Every row gives one point. A path goes straight from each point to the next, and from the last back to the first. The post is the endless flat space through its rows: a point in 2 columns, a line in 3, a plane in 4, and so on, so that a path can go around it. How many times does the path go around the post? Going back the other way cancels.

Post:
[[ 26  16  14]
 [-33   5   4]]
Path:
[[-16  51  -9]
 [-54  52  27]
 [-23   6  46]
 [ -7 -20  10]
 [ 39 -21   3]
 [-31 -13  16]
 [-87  11   9]
 [ -4  46   4]
 [ 22  16  -2]
 [ 12 -16  -7]
 [-43 -37  13]
 [-33 -28 -26]
 [ 32  34 -27]
 [ 10  50  20]
 [ 86  28  63]
 [ 40   1  20]
 [ 40 -22 -16]
 [-64   7 -30]
 [-29  34   2]
 [ -3  41  41]
 [  3  30  20]
 [-36  50  -1]
 [ 47  24 -16]
 [ 10 -45   2]
 [  8 -14  34]
 [-25  16  17]
 [  4  67  -5]
 [  6  16 -28]
 [ 95   0  -6]]
Times around: 0

Post (7 x 8):
[[ 27 -15   4  -1   7   0  -5 -44]
 [ 20  46  27  19   4  -7 -19  25]
 [-16 -12  11   0  -9 -30  19  41]
 [ 73 -12 -62  12  38 -19 -45 -74]
 [-33 -11 -27 -33 -37  -6   8 -12]
 [-48  20  10   8  15  17   8  45]
 [ 15  24   7 -27  22 -10  -5   8]]
Path (25 x 8):
[[ 81  -2 -12  17  28   1  21 -94]
 [ 54  11  51  -7  -1  17  28  11]
 [ -5  33  20   6  46  37  45  40]
 [ 58   5 -19  -3  53 -37  13 -43]
 [-22  44 -17 -30 -38 -17 -28 -22]
 [-24  -8   7  46  23 -38 -46  59]
 [ -7  49  33  24  59  13 -47 -18]
 [ 31  23  -7 -62 -13 -81   5   1]
 [ 30  31  13 -11   3 -26  20  18]
 [ 17 -20 -31 -52 -86 -22  20 -31]
 [ -1 -72 -44 -33  11 -15 -15  -4]
 [-24  -2  -2 -14  -6 -50 -38  38]
 [-15  -7  42 -36   1 -64   0  17]
 [-73  -4 -85 -34  -1   6 -19   1]
 [-25 -53 -50 -27  -1 -39 -29  31]
 [-34  19 -17  18 -28  38   1  42]
 [ -9  11 -85  25  52  -7  -4  46]
 [ 14  12 -41   7 -43 -51  23 -12]
 [  6   8   0  14  55 -26 -15  15]
 [ 10   5  -7 -46 -64 -36 -23 -25]
 [ 56   8  52 -27  -3 -23 -13  14]
 [-68  -6 -21 -39  22  28  14  69]
 [ 25   6  29 -25  58  30 -48 -34]
 [-12 -41 -13  16 -40 -58 -19  -7]
 [ 50   1  17 -19   8 -55  10 -34]]
Times around: 0

Post, 13 rows:
[[-28   1  11  16  26  53 -30 -16  -7  15  40  12 -40 -12]
 [-21 -20  14 -44  39  33 -11  -8  12  -7   2  18   9 -17]
 [-29  34   5  10  27 -17 -29   4  48  12  12  -9 -47   1]
 [-24  13   0   4  -5 -26  28  -5   0  -5 -32  15 -18 -34]
 [-29  -2  14 -31 -24 -26 -34  35  37  16  48 -14 -22 -43]
 [-31 -27  15  16 -24  -7  26  -5  35  15 -47   4 -13 -24]
 [ 38  11  15  12  15 -28  13 -14   0  -1  14   8  17 -12]
 [ 18  61  -3  42   5  11  15  28  12   8  31  12  25  -7]
 [ -5  25   4  38 -54 -21  30   3 -28  24   4  49  19  13]
 [  1 -11  -5  -7  -5   8  -7 -16  47 -33 -21  -2 -18 -22]
 [-32  31  39  33 -36  24 -14  -5 -29  17  13 -23  35   4]
 [-21 -12 -26 -22   2 -29  10  23  33  -8  30 -15  -9 -13]
 [ 44  34  22  35 -27  22  25   7  14  78 -22 -30   0 -18]]
Path (24 x 14):
[[-20  20   7  36  10  29 -27  20  26  25  19  22  36   8]
 [-21  55  -4  49  -9  13   0  38  16 -45  17 -10  22 -14]
 [-60   8  -6 -19 -20  38  15  46  43  -9  24  28  29  29]
 [-11  32  33 -60   8 -19   7  -6   8  54   7 -43 -59 -61]
 [ 30 -20 -39  -8  51 -35   5   6  -6   6  95 -18 -31  18]
 [ 10  34 -10  -4  16  12 -20  37  31  12  15  21 -50 -59]
 [-50  92  48  39  47   6 -19  44   6  -2 -11 -34 -17 -35]
 [ 29  31   8   7 -18   1  14  -8  29 -52  12   8  41   9]
 [-23  -8   7 -42   3 -23   0  24   1   7   0 -60   7  -6]
 [-39  32  -8 -11  41  -2  11  19 -45  20 -35  25 -10   8]
 [ 48   2 -15  -9 -15 -37  12  -6  29 -23  27   7 -11   9]
 [  3  24   8 -17   9 -45  -7 -40 -26   5  23  -5 -31 -14]
 [ 13  63  -4  42  53  -4  32 -20 -26  14  -1  -2   6 -34]
 [-46   2   6  40 -36  48   8 -12 -24  53  -9   7   7 -15]
 [ 20  49  -1  17 -69  44   3 -19  40  16   2 -13 -32 -36]
 [-49  40   6  36 -51 -14  30  15   3  -2 -10 -11  85  16]
 [ -1  35  13 -37  50 -25 -30 -14   9 -16 -29 -11 -10 -31]
 [  7  18 -46  39  61 -37  42  -4  -6  -7 -28   2 -18 -37]
 [-23 -23   9  34 -19   8   5 -33  -5   7  14  23  23  14]
 [-31  36 -25  22 -12 -10 -10  27  44 -28  -4  -1  34 -31]
 [ 15   6  13  16  -5   7  19  28 -19  75 -36 -32  14 -19]
 [-14  64  -5  36 -53  59  11  40 -30  15  32 -15   3 -24]
 [-18 -29 -16 -19 -11 -20  39  26  40 -13 -32 -11  25  -7]
 [ -3  54 -36   6  47 -27  36  24  -5 -21   7 -51  37 -23]]
Times around: 1

Post (17 x 18):
[[  5   2   2  28 -13  14 -28   0  15  10   5  -5  27 -37 -22  29  57   2]
 [-14 -31 -16 -35 -45 -16   6 -31   4 -23  -3  36  36  41  11  16   5  -3]
 [-19  20 -17  22   2  -9 -48  11  11  23 -14   1 -21  68 -14  20 -13 -10]
 [-36 -10 -15 -21  22   3 -64  12  22  70  -3  -3 -17   7  21  24 -32 -63]
 [ 20  23  -7  10  -6  28 -54  20 -34  40  -5  15  38 -47 -14  10  16  30]
 [ 14   3  25   3 -46 -69   0 -44  -1 -27  23  36  53  55 -10  30  -9 -17]
 [-19 -34  -9  40  16   6 -24  15  -6  52   9 -15 -16  18  44  17 -18 -18]
 [ 18 -44   5   1 -33 -39  33  -1  10   0   5  37 -11  18 -30  30  19   0]
 [ 31  -3  32  -7 -18 -44  28 -20   5 -27 -17  18 -16  42  25   4  27 -13]
 [ 19  12 -12 -19 -30  13  33 -13  -9  -7  26 -13   7  42  17  14  -7 -49]
 [ 23   9 -31  30  63  12 -38  20 -13  21 -13  -5  56  -9  -5  65   1  18]
 [ 12  -6  20  19  33  38 -39 -29 -45  34  -7 -16  27 -13 -22  25   5  18]
 [-30 -22   4  22   7  30  -6  28  12  70  -3  24  39  32   5  10   3 -18]
 [ 16 -16  15   9 -23 -27  27 -29  21 -48   8  -8  37   6 -25 -14 -15 -20]
 [  1 -35 -17  17  12  13 -59  23 -30  35 -27  -4   5   0   3  11  -4 -65]
 [-15  18  12  27  16  24 -31  37 -37  32 -26  11  18 -36  11  68  -2 -21]
 [-21  -8 -10   5  26 -25  38 -32  -2 -41  55  26  13  28   9  -8  29 -41]]
Path:
[[ 15  12  23  -5  10 -29 -39 -24  -3   7  17  28  16  17 -31  51 -53  29]
 [  4 -15  54 -23 -73 -46 -38   4 -36  14 -22  13 -32  10  -8  49  -7 -33]
 [-12  -5   9  81 -21 -38  -5  10 -11  17  34  15  43  15 -19  27  44 -42]
 [ 16 -31  42  40  -5  15  13 -31  61  21  -8 -37  42 -42 -30  25  11   8]
 [-36 -20 -25 -14 -26  31 -54 -48  -1   8  32  37  71  35  21  22 -29 -21]
 [ 28  26 -16 -22 -10 -28 -36  42  16 -23   9  35   3  -7 -11  42  26  -5]
 [ 10  40  43  32 -21 -15   2  -5 -52 -10  -5 -27 -16  35  36  65  19 -21]
 [ -1 -27 -45   5 -35  -5   5 -10  30  17 -22 -37  37  33  13   6   5 -34]
 [ 40 -16   5  14  24  24 -39 -20 -32  32  -6 -15   1 -20  12   3   7 -23]
 [ 25  15  14  61  25  57   3  24 -54 -25   7 -14   1 -48  17  55  59 -42]
 [-31   2 -26 -37 -26  62   5 -29  17  44  47 -12  74  74  44  33  20  -8]
 [-30 -22   3  29   6 -56   8  -5   4  -8 -30  14   7  39 -14  19   5  -4]
 [  8  20  -5  42  -9  49 -12   2 -17  39  29 -31  15 -22 -50 -24  17  14]
 [-47 -72   7  37 -29 -28  13  70  17   8 -10  51  35  -8  12  30  51 -24]
 [  3  10   0 -22 -36   4 -69  39   9  51  -2  82  18  -9 -26  77  29  50]
 [ 45  19 -21  -2  11 -23 -44 -27  26  -7 -26 -20   7  21  17  45 -47 -49]
 [  2 -28 -49  16  66  28  37  22 -29  30 -24  14  13  42  14  28  13 -21]
 [ 38  -4  51  62  11  22  -3  19 -32  38 -27 -20  84   5 -24  -4  -7  10]
 [  8  23  32  -5  95  -8   8   4   7   1  26 -26   2  45  59  32   6 -21]
 [ 11 -43  20  22  21  -2 -21   6  -5  35 -16  22  16  -6  27  18   8   8]
 [ 42  24  -7  66 -70  15  -3   0  15 -22   3 -30 -31  36 -55 -20  35  -2]]
Times around: 1

Post (17 x 18):
[[-21 -25  -6  43  -3 -36  22 -14 -11   5 -33 -18  11   2  -7  -2  -5  -8]
 [ -4 -34  17   0  18  -9  36 -11   5   1 -25 -34  16  -9  32   7   6 -28]
 [-19 -48 -33 -30  16 -21  32   8 -28 -36 -12  21 -32   1   5  19 -24   3]
 [ 11 -74 -18  -1  51  55  -2 -32  37 -24 -23 -15  17   4   4 -22   0  48]
 [-24  -1  27 -33   8  -1 -22  61  -6 -30 -19  16  18 -29 -11  10 -44 -10]
 [-80  45   7  17  29 -16  12  -7   7   6  57 -34  35  30 -65 -22 -42  60]
 [ 26 -51  34  -9  -1  35 -35 -32   6  27  25 -37  32  -6  10  11 -48  15]
 [-31  13 -27 -25  -9  39  56 -41  11 -38   4 -15   6   1 -21   8  12   6]
 [ 10 -19  29   4  -3  -2  44  -7   0  -6 -12  -3  23   5  36   6 -18   6]
 [ 17   1 -17   1 -17 -37  -2  49   9 -21  16 -29  -2  29 -41 -28  20  -4]
 [ -2 -15  21  -7  31  14  17 -13 -38 -34 -36  -4 -11  -5  11  29 -27   5]
 [ -1 -21  32   8  -1 -46 -32  25 -36  48   3  -6  -8 -24 -42 -40   0  20]
 [ 24  12   3   3  24 -42 -30 -70  40 -29   3  -5  -2  17  34  11  -1 -61]
 [ 10  14  13  -6 -10   5   7  48 -13  34  -1  -4 -18   5 -13   9  11  -8]
 [-18  24  10   5 -15  31  51  11  29 -51   9   7 -47 -32 -13  28 -27 -16]
 [ -2 -41  -8 -19  12  44 -41   7 -11 -34 -29 -26  10 -22  39 -35  -6  19]
 [ -3   5  17 -27  -8 -15  22   2   3 -14 -51 -18  -6 -12  23  12 -18  12]]
Path:
[[ 17  15   8 -27  36 -15  -8  -1  47   2  22 -40  27  43  -3   7 -12 -74]
 [  3 -58  13  14  23 -15  13 -31 -18 -11 -20 -10 -13 -15   4 -23 -15  11]
 [ 32 -22  12 -13 -15   9 -21  13 -28  23 -21 -10  52 -26  15 -15 -63 -10]
 [ 33 -65 -52 -10  11   2  53 -16   6  31  27  32   7 -15  33   8   1 -26]
 [-23  15 -11 -16 -17 -14  36 -38 -16  -8 -28 -25 -14 -24  15  33 -11   3]
 [  0 -24 -41 -34  43 -32   4 -46 -14 -42  20 -11  13   8  35 -33 -56  29]
 [-26 -10  -6   7  25   0  23  17 -10 -73   4 -37  28  33 -15 -55 -58  24]
 [-22 -30   6 -22  -6   2 -26  59 -31 -15 -21  16 -41 -15  10 -22 -23  -7]
 [-28  41  57  -2  16 -18 -51   0 -11   0 -10 -46  16  39  29  30 -12   9]
 [-14  -2   2  30   5 -41  -2 -20  10 -15 -35 -59  20  -6  11 -15  22  46]
 [-12  37  -3 -20  26   0 -13   9  27 -40  22  -2 -41 -13  -6 -34  17  53]
 [ 33 -94 -12  25  27  21   2  29  -2   1 -26  -1 -28 -78  10  -6 -55   8]
 [-23  86  14 -95 -30  41  46  52 -33  85   8 -39  15 -34 -18 -40   8  36]
 [-54  39  38 -33 -12  -5  63  15  28  -9 -15  -7  17 -35 -37 -35 -48  78]
 [-32 -30 -25 -32 -15  14 -19 -16  18  -9 -15 -29  -1  54 -32   2 -28  43]
 [-17  22  45  38 -12 -23 -30 -65  48   9 -12 -83  14  -9  35 -11  34 -11]
 [ -9 -54 -11 -59  -9  23 -37   4  28 -16 -42  40  13 -57 -19  -9 -31  72]
 [ 10  46  -9 -22   2 -33  28  41   3  14  67  12  19  59  18   0 -36  34]
 [ 14 -64  13  32  24 -19  12  32  -2  22   5   3   8 -36  26 -11 -29 -14]
 [ 38   7 -16 -35  -2 -48   5   6  17  28  -7   3  75  28  54 -14  22 -14]
 [  6 -18 -29 -11  62   4 -32   6   3 -41   5 -23  16  -9  25   0 -52  22]
 [-57   8  39  32  72 -18 -26  48 -13   3  22 -11 -49 -19 -14   8 -47  37]
 [ 24  -1  29  58  59 -11 -15 -36  28 -42  47  -2 -27  21  33  46 -33  -7]
 [  1 -90 -78  -9   4   1 -11 -17   6 -57 -17 -42  12 -25 -41  10 -48  15]
 [ 56  16  16  12  34   5 -45  27 -20 -35 -19   6  41  52   5 -18 -20 -19]
 [-45  -8  -3  13  16   6 -30  15  29  15   9 -40  22  24 -24 -20 -40   2]
 [-68 -46 -27   2  31 -48  39 -39  18 -21  34  -2 -34   7 -15 -18  14  -2]
 [ -3   7 -44 -36   2  14  -6  -3 -15 -41 -25  -8  15  61   1  35  10  49]
 [  1  82  32 -34 -16  24 -10  33   5  14  44   2 -27 -46  37  11   8 -20]
 [-44  20  24  27  32  31  68 -43  61 -87  10 -25  17 -33 -16  -1 -54   7]]
Times around: 3
